Each wall is flat, endless, passes through zero and stands at right angles to its row. A trip goes straight from one point to another. Which walls does it cross, in order?

Walls:
(1): [ 1.6 -1.2]
(2): [ 0.3 -1.1]
(3): [1.3 1.5]
(4): [ 4.5 -4.9]
(5): [ 1.9 -3.3]
(6): [-2.8  1.2]
(7): [-3.7  0.5]
(8): [0.4 6.3]
(9): [-3.4  0.2]
(10): [ 4.7 -1.1]
(11): [-5.3  1.8]
Trips:
[-4.9  0.8] to [ 1.5 -3.3] => 8, 2, 5, 4, 1, 6, 11, 10, 7, 9
[ 1.6 -4.2] to [3.4 0.2] => 3, 8

Walls:
(1): [-0.8 -3.0 -1.8  0.4  3.7  5.9  3.5  0.4 -2.1]
(2): [-2.7 -0.6  4.2  1.2  1.8 -1.6  0.1 -0.6 -2.8]
(3): [ 1.1  1.7 -1.5  0.3 -1.9 -4.1  3.1 -2.0 -1.1]
(4): [-1.2  1.9  3.3  1.5 -0.6  2.5 -1.2 -1.4  1.9]
(5): [-3.3 -1.7  3.4 -2.6  2.7  0.3  2.3  1.6  3.2]
(6): [-1.1  2.3 -3.5  0.7  8.4 -0.7 -0.8  0.8 -0.6]
(7): [ 0.8  0.1 -2.0  2.3 -2.7  3.4 -3.6  4.4 -0.6]
(8): [-0.9 -0.8  2.0  1.6  0.2 -0.6  4.0  1.8  2.4]
(9): [-0.5  4.3 -1.0  0.5 -0.9 -1.0 -2.0 -1.9  2.5]
(10): [ 1.8 -2.2 -1.5  0.7  3.8 -1.6  3.1  0.4  8.0]
Trips:
[-0.5 -4.0 -0.1  5.3 -1.1 -1.4  3.0  3.1 -3.0] to [-0.2  0.4  0.6  0.3  1.5  4.3  1.7  2.8 -1.5] => 3, 5, 6, 4
[-2.4  0.2  1.4  2.1  1.8  2.4  0.6 -3.4  0.8] to [ 3.1  4.2 -0.8  4.4  0.9  3.5 -3.2 -0.6  2.9] => 5, 7, 8, 2, 1

Walls:
(1): [-1.1 -0.8 -1.9  1.1 -3.2 -2.7  2.1 -1.1 -3.2  4.5  0.5  0.2  0.7  1.7
 -4.2  3.1  1.8  2.8]
(2): [ 0.4  3.4 -7.2  1.5  4.6 -1.1  3.2 -4.5 -2.5 -2.1  4.1  3.5  0.0  0.0
  4.3  1.7  1.5  0.6]
(3): [-4.8  0.8 -0.3 -2.5 -1.4 -4.1 -2.2  3.2 -2.8 -3.5 -2.6  3.7  3.7  1.6
 -6.4  2.3  1.8 -4.1]
(4): [ 3.4  1.3  2.7  2.2  0.9  0.1  2.2  1.3 -3.5  1.9 -1.0 -5.0  2.7  0.1
 -0.4  0.5 -1.2 -0.6]
(5): [ 2.5 -0.2  5.2 -1.7  1.1  0.6  1.0  0.5 -2.0 -5.4  1.9  1.8 -3.0  0.9
 -2.8 -3.4  0.8  0.5]
(6): [ 0.5  0.5  0.4 -1.8  6.5 -1.3  0.2 -5.7  2.1 -1.3  2.7 -0.5 -1.0  0.7
 -3.5  4.4 -0.2 -3.7]
(7): [ 3.4 -1.6 -5.7  1.1 -1.5 -2.2  4.8 -4.1 -3.7 -0.5 -0.9 -2.1 -2.9  1.0
 -2.9 -1.5 -6.3  1.6]
(8): [-3.6 -4.7  2.5  0.3 -2.1 -1.3  0.6 -0.3  3.1 -3.2 -1.6 -6.0 -6.7  1.1
 -1.6 -0.3  5.0 -2.2]
(9): [ 4.2  2.2  4.4 -0.6  7.4 -0.2 -2.6  2.7 -1.3 -0.8 -3.3 -0.4  0.6  3.1
 -1.7  4.8  2.2 -2.1]
(10): [-7.3  3.9  2.9  3.3 -1.8  1.6  0.6 -3.5 -2.6  1.1  4.0  5.3  4.6 -0.4
 -5.3  0.7  0.5  3.9]
(11): [-0.3  3.5  2.7 -0.9 -2.6 -4.3 -4.0 -2.3 -2.6  2.2 -4.0 -2.6 -1.3 -2.0
  1.3 -2.4 -5.1  0.2]
(12): [ 2.9  0.6 -1.6  2.5 -0.4  0.4  3.6 -5.3  3.6  3.5  2.4  1.0 -3.0  2.1
 -1.1  2.9  2.7  2.7]
Trips:
[ 1.8 -2.7 -1.8  2.7 -3.0 -2.6 -3.9  4.0 -1.2 -1.8 -1.3 -1.1  0.3  2.2
  0.0  2.4  2.2  1.2] to [ 2.0  0.7  5.8 -2.4  0.6 -0.3 -0.1  0.1  2.3  1.1 -0.8  0.6 -0.2  0.7
  1.7 -0.4  2.0 -1.3] => 5, 11, 1, 3, 6, 12
[ 3.5 -1.8  0.8  0.8  1.0 -0.3 -0.3 -3.5  1.4 -0.7  0.2  0.0  7.1  3.5
  5.8  4.0 -2.7  0.6] to [ 3.8  4.8  2.1  1.9  3.5 -2.2  0.9 -1.7  0.2 -2.1  3.6 -4.6  1.4 -3.6
 -1.9 -0.8 -3.3 -3.2] => 7, 11, 5, 12
[-0.4 -2.7 -4.9 -0.5  0.2  0.9 -0.6  1.6 -2.4  3.5  1.2 -0.6  0.7  2.9
 -1.6 -3.4 -0.8 -2.6] to [  0.8 -10.1   1.7   4.2   0.6   1.4  -0.7  -2.8   0.2   0.3   0.0  -1.8
  -0.2   2.3  -5.2  -0.2  -1.5   2.9] => 2, 8, 12, 3, 6, 5, 10

Walls:
(1): [ 1.3  2.6 -3.3  0.4  2.3 -1.5  0.7 -2.8  0.2 -0.3 -2.9  1.1  0.4  0.2
  3.6  3.7  2.6 -0.8  0.4  4.4 -1.2 -2.6  7.5  1.3 -1.8  1.9  0.5  1.2
  0.9  0.5 -2.8  2.5 -4.3  2.1  0.5  1.7 -1.3  3.6  3.9  4.3  0.6 -3.4
  2.6  2.2  0.4  1.5  3.5  3.5]
(2): [-2.4  3.3  1.3  2.0  1.1  0.6 -1.6 -3.7 -2.9 -0.6  1.7 -1.5  0.2 -4.9
 -0.8  1.6  0.6  1.8 -3.2 -2.8 -0.2  3.2  5.3 -0.5 -2.8 -5.3 -0.7  4.8
  1.0  5.8 -1.7  1.8  0.5  0.5  0.6 -3.7 -0.5  2.7  3.6 -3.5 -2.8  3.6
  2.1  3.2  2.8 -1.5 -0.4  1.5]
(3): [ 0.1  2.0 -1.0  1.2 -1.2  1.3 -0.3  1.1  5.1 -3.7  3.8  4.5  3.7 -2.2
 -3.2  0.7 -0.4  2.7 -2.4  2.4 -0.7 -0.1  0.3 -4.7 -0.9  0.8  0.3 -3.6
  3.5 -2.2 -3.5  4.3  2.3  0.5 -0.5 -4.8 -0.3 -1.5 -2.2 -4.5 -0.4 -2.4
 -0.5 -3.9 -1.7  2.9 -1.1  1.1]
(4): [ 0.5 -1.7 -0.5  2.1 -1.9  6.5  2.3 -1.3  3.6 -1.1  3.3 -1.7 -2.7 -7.8
 -1.6 -2.6  3.1  0.0 -1.1  0.5  3.6 -1.8 -1.1  2.2 -1.2  3.4 -4.2  2.8
 -2.1  2.4 -0.8 -7.0  1.8  5.0  1.0  1.7  0.2 -0.9 -3.9 -3.8 -3.1  5.6
 -3.0 -0.1 -3.7  1.0 -1.1 -5.2]
(5): [-2.4  1.0  0.0  8.4  0.3  0.9 -1.2  0.4  5.1  4.6  0.4  2.0  3.5 -3.9
 -2.1  1.6  0.8 -2.8  0.6  0.6 -0.9  1.1 -0.6 -5.0  4.5  0.0 -2.0 -3.6
 -0.2  0.9 -2.2 -4.7 -3.0  0.3 -0.3 -1.1 -4.8  0.3  4.0 -1.6  1.4 -4.1
  3.5  3.7  2.4 -1.0 -2.9 -3.2]
(6): [-0.1  1.2 -1.4  2.4 -5.0  1.8 -1.0 -0.3 -3.7 -3.4 -0.5 -4.9  0.6  2.9
  3.5 -3.4 -1.7 -1.0 -2.7  2.8  3.0 -3.8 -4.4 -4.7  1.9 -2.4 -1.0 -0.8
 -2.3 -0.3  2.1  2.5 -2.3 -2.5 -0.8 -2.9  3.7 -1.4 -0.6 -3.4  0.8 -0.4
  0.5  1.4 -0.7  0.3 -0.9 -2.6]
(7): [ 0.9  2.6 -0.6  0.7 -3.7  3.2 -1.9 -3.4 -2.5  3.0  1.8 -1.9 -1.0  0.0
  0.4  0.3 -0.6  2.2 -1.3 -2.3  1.7 -0.9 -0.7  1.9 -1.0 -1.9  2.8  5.6
  2.6  0.8 -6.2 -4.2  4.0 -5.0 -3.5  0.9  1.1 -1.7 -2.8  1.0  1.9  0.1
  2.6 -0.4 -0.2  3.0 -2.9 -0.5]
(8): [ 0.6 -4.5  1.2  0.4 -3.0 -5.1  0.1 -1.3 -2.2 -1.7 -5.9  1.4  3.3 -0.1
  0.8 -2.3  4.2 -3.0  0.0  1.9 -1.6  0.2  4.5  4.5  1.5  4.5 -2.1 -1.2
 -1.6  5.5  0.0  2.9  3.2 -1.9 -2.2 -2.3  0.8  3.3  0.6 -5.5 -0.9  0.9
  4.0 -2.4 -1.3  0.5  2.9  1.4]
(9): [ 0.1  2.6 -2.6 -3.7 -2.0 -0.8 -1.3  3.0 -0.9 -1.7  0.9  0.0 -3.9  0.0
 -2.2 -1.2  1.2  1.6  2.5 -1.0 -5.6  4.5 -0.4 -2.7 -0.1  2.0  6.6  3.7
  1.3 -1.6 -2.8 -1.2  1.1  3.5  3.5 -4.3 -0.6  1.3  4.8  3.7 -0.9 -1.6
  2.7  1.2 -3.9 -1.6 -2.8 -0.2]
Trips:
[ 2.9 -4.1 -0.4  3.9  7.8  2.1  1.2 -2.4 -0.6 -0.6  2.2 -2.9  3.9 -3.3
  1.0 -3.0 -3.1  0.0 -1.3 -2.9  4.5 -1.4  3.2  5.9  1.6 -2.2  3.4  0.7
 -1.8 -2.5  2.8  4.2 -4.5 -5.1  2.7  0.7 -0.9  3.7 -5.6 -1.7 -3.1 -1.6
  2.2 -2.5 -0.5  2.8 -5.1 -2.2] to [-0.5 -2.1  1.9 -1.7 -1.6 -2.7 -2.7 -3.4  1.5  1.6 -0.6 -3.1  1.0  0.4
  0.4  1.0 -1.3 -0.3  1.8  0.4  2.0  6.6  1.2  2.4  1.6  0.0 -3.5  4.6
  2.2  1.5  0.8  0.7 -2.0 -3.3  2.6  0.6 -2.5 -1.1 -4.9  1.4 -3.2  1.9
  0.0  3.9 -3.4 -0.5  0.2 -6.4] => 6
[ 3.2 -1.4  1.3  0.9 -2.5  0.1 -0.5  0.9  1.2 -2.0 -1.9 -2.3 -4.5 -0.1
  0.2 -2.0 -1.0  1.0 -1.3 -2.3 -1.1 -1.5  0.7  1.4  3.8 -2.5  0.4 -3.4
  0.5  1.5 -2.3 -2.8 -2.7  0.0  2.3 -4.2 -2.5  0.7  5.7 -2.5  0.8  5.0
  0.3  0.4  4.6  0.0  1.6 -1.7] to [ 5.5  2.0  3.6  2.3 -1.4  2.6 -1.6  0.6 -1.7  0.0 -5.6 -8.9 -1.0  2.7
  1.3  2.1  3.4 -1.1 -1.6 -0.4 -2.1  2.0  3.1  5.2 -4.6 -3.2  4.6 -2.4
  2.5  0.9 -1.4 -0.2  0.5  1.5 -1.8  5.1 -1.0 -2.6  2.4 -1.4 -2.7 -1.4
  1.7  0.2  2.2  3.3 -0.5 -1.5] => 7, 1, 4, 5, 9, 6
[-3.9 -0.1  2.4 -0.7 -1.7 -2.7 -1.3  1.2  3.9 -2.9 -0.9  1.1 -1.6 -3.1
  1.2  1.6 -3.2 -3.7  0.6 -3.5  3.3 -0.3 -2.1 -5.3 -3.1 -0.5  3.9 -5.8
  0.3 -2.6 -0.4 -0.5  2.3  0.0 -1.8 -0.8  3.0 -2.8  0.7  1.9  0.3  4.2
  0.4  1.6 -1.4 -2.1 -1.5  5.0] to [-2.3  3.2 -3.1 -2.4 -0.7 -1.6  1.2  0.2 -5.8 -1.5  2.8 -1.8  0.7 -3.8
 -0.1 -4.1  2.8  1.5  2.7  0.3 -1.1  3.7  2.6  3.3 -1.5  4.2  0.3 -1.4
  4.2  2.5  2.1  2.1 -2.2  0.2  0.3  4.9  2.0  3.8  1.9  1.6  1.9 -2.0
 -4.2 -1.2  3.2  3.9 -1.7  5.2] => 5, 6, 2, 1, 8, 3

Walls:
(1): [-2.2  1.6 -3.0  5.0 -0.8 -0.3 -2.0  4.4 -1.4 -2.4  3.1  0.3  7.6  1.4
 -6.3  2.8 -1.1  1.2 -2.3  3.8  1.1  3.6  3.9  0.1 -4.4 -3.5  1.4  4.4
 -2.8 -2.5 -0.2  0.5  1.1 -2.3 -4.9 -1.3  1.4 -2.4  3.1 -1.0  0.5  0.8
 -3.7 -3.1  6.0  6.7 -0.1 -3.7]
(2): [-2.9  0.1 -2.9  2.4 -0.3  0.5 -0.4 -4.6  1.8  1.8  2.1 -0.4  1.6  2.4
  0.7  1.8  2.6  1.6  0.7  0.1 -1.2  3.3  0.8 -1.9  5.7  4.1  0.2  0.3
 -1.4  2.0 -5.3  5.7 -0.6 -6.7  0.2  1.5 -2.1 -0.5 -0.4  1.0 -4.9  0.3
  2.6 -0.9 -1.5  1.5 -4.8  1.0]
(3): [ 4.4 -2.3  0.4 -0.8 -0.6 -4.9  2.1 -2.5 -1.6  1.2 -3.5  0.7  3.0  1.0
 -4.6 -1.2 -1.1  3.1  5.0  1.0  0.3 -2.8 -1.3  1.0  0.3 -2.5  2.0 -1.1
 -0.3 -3.0  0.3  6.3  0.4 -0.5 -0.9 -2.7 -0.4 -1.3  1.9  0.0 -4.4  2.2
 -0.1 -5.8 -3.1 -2.0 -0.7  2.7]
(4): [-2.4  0.5  0.7  1.5 -1.7  3.4 -2.1 -4.5 -5.8 -4.2 -1.7  0.2  3.7  3.1
  3.0  1.3 -1.6  2.8  3.8 -3.1 -1.3 -5.5 -0.9 -0.9 -0.8 -1.7  1.1  3.7
 -3.1  1.9 -3.4  3.4  1.7 -3.2  3.0  0.8 -0.3  4.5 -2.7 -0.1 -0.6  4.7
  1.4 -3.1 -0.2 -2.1 -4.0 -2.2]
(5): [-2.7 -2.2  3.3  3.2 -3.9 -1.3  1.6 -0.5  1.9  2.2  1.5 -2.6 -0.9 -1.2
 -1.1 -1.6 -1.7  3.3  2.4 -2.9  2.1  2.8  0.6 -3.6  0.5  0.5  0.5 -1.4
 -6.6 -0.8  1.5 -1.8  3.2  3.7  2.5  1.0  2.0  3.0 -3.2 -0.8  1.6 -0.5
 -1.3 -1.6  2.2  2.0 -2.0 -1.4]
(6): [-1.4  1.4  1.4 -5.8  3.4 -1.2  1.0  1.1 -3.8 -4.5  0.9  1.3  3.9 -1.9
  0.5  5.4 -1.2 -1.5  2.6  0.8 -2.1  2.5  1.3 -2.2 -0.2 -2.2  2.2  2.9
  1.1 -3.2  2.0  1.5 -2.6  4.7  2.9 -1.4  1.0 -0.5 -3.3 -4.3 -3.0  6.6
  1.5 -5.2  0.0  1.7 -0.4  1.9]
(7): [-0.2  2.1  3.9  2.4 -3.2 -0.6 -2.1 -7.7  4.8  6.2 -0.7  1.4 -4.1  3.2
  3.9  2.2  6.3  1.5  5.5 -0.3  4.0  1.6  5.5  0.6 -2.6  0.7 -0.4  3.5
 -2.4  5.5  6.2 -6.9 -1.9 -0.1  1.1  0.9  2.2 -3.8  1.5 -2.5  1.8  2.7
  1.4 -1.9 -3.4  0.7  1.0 -2.3]
(8): [-4.6  2.9 -1.1  0.1  0.2  1.8 -2.7 -3.4  2.2 -1.8  6.1  0.6 -3.5 -1.8
  1.8  2.2  0.7  5.7 -1.8  3.6 -3.3  1.0  3.0  3.0  2.7  2.3  0.2  2.4
  2.6 -2.9 -1.3 -0.4  5.0 -0.2 -1.0  3.8  2.5  2.7  1.9 -3.7  3.5  8.4
  1.0 -2.0 -1.2 -0.4  7.3  4.6]
Trips:
[-1.3 -1.4  2.4 -0.9  1.3  1.5  0.7 -2.6 -2.4  0.2 -2.1 -0.6  5.6  0.6
  4.1  4.0  2.7 -1.9 -2.6 -4.0  0.5  3.5  1.2  0.9  0.8 -1.8  1.1 -2.7
 -1.3 -2.1  4.5 -4.0  1.3 -0.2  1.7  4.5 -0.7  6.7 -1.0  2.5 -2.1  0.4
 -0.1  3.0 -0.1  1.7  1.2 -1.5] to [-3.8 -1.4  1.8 -2.1  1.2 -3.6  3.2  0.3  3.2  3.6  0.7 -1.8 -3.4  0.2
 -0.5 -0.1  0.4  2.7 -2.3  2.2 -1.7  1.1  0.9  2.4 -0.5 -1.9 -1.5 -3.7
  2.6 -5.6 -5.5 -2.6 -3.0  0.3 -0.7  1.1  1.2 -2.7 -0.4  1.3  3.0 -1.7
 -4.2  2.6  2.2 -1.5 -0.5 -2.2] => 4, 6, 8, 7
[ 0.0 -4.1  1.2 -0.5  2.3  2.0  1.7 -0.4 -3.4  3.7  1.3  2.0  4.8 -0.4
  1.9 -1.1  1.7 -5.4  0.6 -1.8 -1.0 -4.0 -1.4  0.9  4.0 -0.8 -1.1  1.6
 -0.9 -5.9 -6.3 -2.3 -3.1 -0.7 -1.4 -1.0  0.5  1.1  1.2 -0.4 -4.4  7.3
 -0.5  1.2  0.0  5.0  2.7 -4.4] to [ 2.4  2.7 -2.9  3.3 -2.1 -6.6 -1.5 -1.5  0.6 -3.1 -1.3 -1.7  0.3 -2.5
 -0.7  0.3  0.0  0.9  0.8  2.0  0.9 -1.8  2.6  0.9 -5.5  0.6  2.7  0.7
 -2.3  2.0  2.5  1.3  1.4  3.9  7.6  4.4  2.0 -0.5 -0.3  0.2  3.2  1.4
  2.2 -3.7  4.3  7.7 -6.1 -2.3] => 5, 7, 2
[ 1.3 -1.5  1.7  3.9 -0.5 -4.5  1.8  2.2  4.6  2.2  0.5  4.6  0.9  1.4
  1.6  1.3  1.9 -1.8  4.9 -1.7  2.3 -0.6 -0.4 -0.4 -1.9 -3.7  0.0  1.8
 -1.7  1.4  3.0  2.2  2.0  0.8  1.5  1.5 -4.2 -6.2 -0.7 -0.5 -1.7 -4.7
  0.7 -0.2 -1.0  1.1 -1.0 -5.5] to [ 1.3 -3.5 -0.1 -0.5  0.3  2.0  1.1 -0.6 -5.1 -1.2 -2.4 -0.3 -0.9  2.2
  4.1  1.1 -1.3  1.5  2.1  0.6  4.3 -2.8 -1.0  3.4 -0.8 -0.3  1.9 -2.3
 -1.4 -1.8  1.4  0.7  5.7 -1.4  2.1 -2.4  2.1  3.3  0.3  0.3 -1.7 -2.3
  0.4  0.1  2.8  5.6  2.8  1.9] => 2, 4, 7, 1
[ 1.2  0.7 -3.4  2.9 -1.8  3.7 -0.6 -3.5 -0.8 -2.5  3.7 -1.1 -3.0  4.0
 -5.4  4.1  2.5  0.1  0.4 -2.3  3.9  1.5  3.2  5.3 -3.4  0.6  2.2 -4.0
  1.7  1.2 -3.8 -0.7  1.8 -0.7 -4.9 -6.0  2.8 -1.6  3.9 -0.2 -1.9 -4.9
  1.0 -0.2  2.8 -2.9  0.7 -0.1] to [-1.6  2.4 -4.8 -2.1  1.5 -1.9  3.1  1.0  1.3 -1.4  2.8  1.8  0.2 -0.8
 -1.0  0.5  3.2 -1.4  0.1  0.3 -4.7  4.5  3.7  0.1 -2.2 -4.5 -2.0 -0.4
  1.2 -1.1  1.6  4.4  2.5  1.8 -2.1  1.4 -1.3 -2.0 -0.2  1.0 -0.3  3.7
  3.7 -6.7  2.7 -0.8 -5.2  4.1] => 7, 6

Walls:
(1): [-0.6  1.4 -0.1 -3.7 -4.4 -2.1  2.8  2.3  2.1  0.7 -2.0 -3.2 -1.2  0.6
 -3.8  3.7 -1.0 -3.5  1.9  2.4 -2.2 -3.3 -3.8  1.2 -1.5 -2.8  3.7  2.1
 -0.2  4.0  2.9 -0.3 -3.0 -0.9  3.4  0.1  4.3 -4.0 -0.4 -3.9  0.4 -2.3
 -2.9 -2.7 -0.2  1.3  0.6  6.3]
(2): [-0.4  2.3  1.4  0.8  1.7  1.1  1.9  0.0 -0.4 -3.8  1.9 -2.4 -1.5 -1.6
  3.8 -2.5 -1.5  5.5 -3.5  0.2  1.8 -3.2  1.5 -1.8  5.6  0.8  0.8  1.1
  2.1  6.7 -3.4 -1.4  0.5 -0.3 -1.4 -0.6 -2.8 -0.7  3.7 -2.1  0.1  5.0
  2.6  1.0 -0.5  4.4 -0.9  1.9]
(3): [-3.7 -1.4  2.6  0.9 -1.4  2.1 -7.0  0.1 -2.2 -2.9  1.9 -0.9  2.3  2.0
  1.5 -6.5  3.7  4.6 -3.0  6.2 -4.7 -1.5  1.6  2.3 -2.9  3.1  7.3  1.6
  1.7  4.9  0.4  0.6  4.1  4.2  3.2 -1.0  3.3 -1.4 -0.9  1.5  0.3  1.4
 -2.1  0.1 -1.1  3.9  0.8 -1.0]
(4): [-0.2 -0.5  2.4 -0.8  2.9 -5.6 -3.9 -2.8 -2.8  2.1 -4.1  0.5  1.7  3.5
 -2.9  0.8  3.0  3.2  2.7  0.2  4.5  2.7  1.4  0.4  2.5  3.7  0.5  0.9
  1.7 -1.1 -1.1 -1.3 -3.4 -6.0  0.1 -5.8  4.2  7.1  3.0 -1.0 -3.7 -0.1
  0.1 -2.4 -4.5  4.0  1.9 -1.2]
(5): [-0.5 -1.3  3.7  0.5 -3.3  6.3  1.1  0.1  0.5  4.0  2.7 -0.4  0.9  0.1
  1.8  2.2 -2.5 -5.0  2.2 -5.2  1.4 -0.9 -0.1 -0.9  0.7  1.3  3.2 -4.8
 -4.2  2.1  2.3  1.9  0.1 -1.2  2.9  0.3 -6.6  1.1 -1.9  2.8 -3.8  1.4
  2.3  1.5 -1.3  1.0  7.2  4.6]
(6): [-1.7 -1.7  0.8 -3.5  1.3 -1.0 -4.4  2.5 -0.4 -2.2  8.9  1.7  4.4  0.0
 -2.3 -3.2  0.7  2.4 -0.7  0.8  0.6 -3.2  3.6 -4.6 -1.9 -1.2 -2.2  0.2
 -2.7 -7.3 -0.1  3.7 -0.6  1.4  1.4  2.2 -2.0  1.9  0.8  1.4 -1.4  1.5
  0.6 -2.2 -3.5 -1.2  4.0 -6.5]
(7): [-0.2  0.6 -1.0  0.3  1.2 -0.6 -0.5 -0.3 -0.3 -0.7 -0.5 -4.2 -0.8  3.7
  0.1  4.3  0.7 -1.3 -3.5  3.7  6.4  1.8  1.6 -3.1 -2.2 -2.1 -1.2 -0.2
  0.5 -1.8 -0.9 -3.5 -2.3  0.5  6.1 -0.3  1.6 -5.3  0.8  1.4  4.1  1.3
  2.8  1.8 -7.6  3.4  1.9  1.6]
(8): [-6.5 -0.6 -1.9  2.1 -3.1  0.0  1.9 -2.1  1.6 -2.8  2.1 -5.3  1.6  5.8
 -1.8  0.8 -0.3  0.5 -0.1  4.0 -0.3  3.6  0.0 -0.9 -0.8  0.8  2.3  0.0
 -2.0  1.3  4.3  4.1  0.5  1.3 -2.1  0.4 -1.6  4.9 -2.6  0.1  1.9 -0.8
 -2.9 -4.4 -5.8  1.8 -1.8  2.8]
(9): [-2.2 -2.0 -2.5 -5.8 -1.6 -0.9 -0.2  0.7 -3.2 -0.2 -0.5  0.6 -1.4 -3.0
  4.2 -0.9 -1.0  0.1 -1.1  2.7 -3.7 -1.6  1.6  1.6  0.4 -2.3 -2.1 -3.3
  1.2  0.5  2.8  1.5 -1.7 -3.6 -2.1 -0.3  0.6  2.6  0.4  3.9  0.5 -2.0
 -1.4  4.0 -2.2  0.8 -2.9 -5.1]
Trips:
[-0.2 -0.9  0.2  1.5  1.1 -3.7  1.2 -3.9 -3.2  1.1 -0.2 -1.8 -3.8  2.7
 -0.9  1.2  2.1  3.7  4.2  3.4 -1.9  1.7  1.6 -1.4 -2.2  3.9  0.4 -3.0
  1.1  1.9  2.5 -1.8 -1.0 -5.3  0.1 -1.6  2.9  1.8  3.8  0.5  0.7 -5.4
  2.0  1.9  7.4  0.7  1.2  1.2] to [ 2.1  0.2 -4.5 -1.1 -2.1  2.4 -2.5  2.7  3.4  1.3 -2.9 -0.5  0.8 -1.8
  2.0  1.1 -0.7  1.1  5.7 -1.2  1.0 -1.4  0.0  2.3  1.1 -2.9  5.4  1.1
 -0.7 -3.2  0.4  1.7  5.0  0.9  5.1  1.5 -0.2 -4.0 -1.4  2.9  2.9 -3.5
 -2.4 -1.8 -3.3  2.6 -0.8  0.1] => 7, 8, 5, 4, 9
[-4.9 -0.1  2.0  0.9  6.0  1.4 -1.9  4.3 -0.9  0.8 -3.9  0.3  5.4 -0.9
 -0.3 -3.6  0.3  1.6  1.4  1.0  1.6 -1.2  0.7  2.8 -0.7 -1.8 -2.2 -1.6
  0.4 -2.0 -1.2 -2.6  2.0  0.7 -1.5  2.0 -1.9 -1.4 -1.9  0.9 -4.4  2.4
 -6.1 -0.3 -0.7 -4.0  0.5 -2.8] to [ 3.5  3.5  2.5  3.5  2.3 -3.2 -1.2 -0.7  1.0  5.5  0.9 -2.1 -4.0  1.0
 -2.0 -0.9  0.5  0.6  1.6  2.6  3.5  1.9 -3.3 -0.6  2.7 -0.9 -3.4 -1.8
 -1.9  0.2  1.7  0.3 -0.5  1.6  2.2  2.9  1.8  2.1 -3.3 -1.0  3.3 -2.4
 -3.0  1.8  0.8  1.4  2.3  3.3] => 9, 3, 7, 6, 1, 8, 5
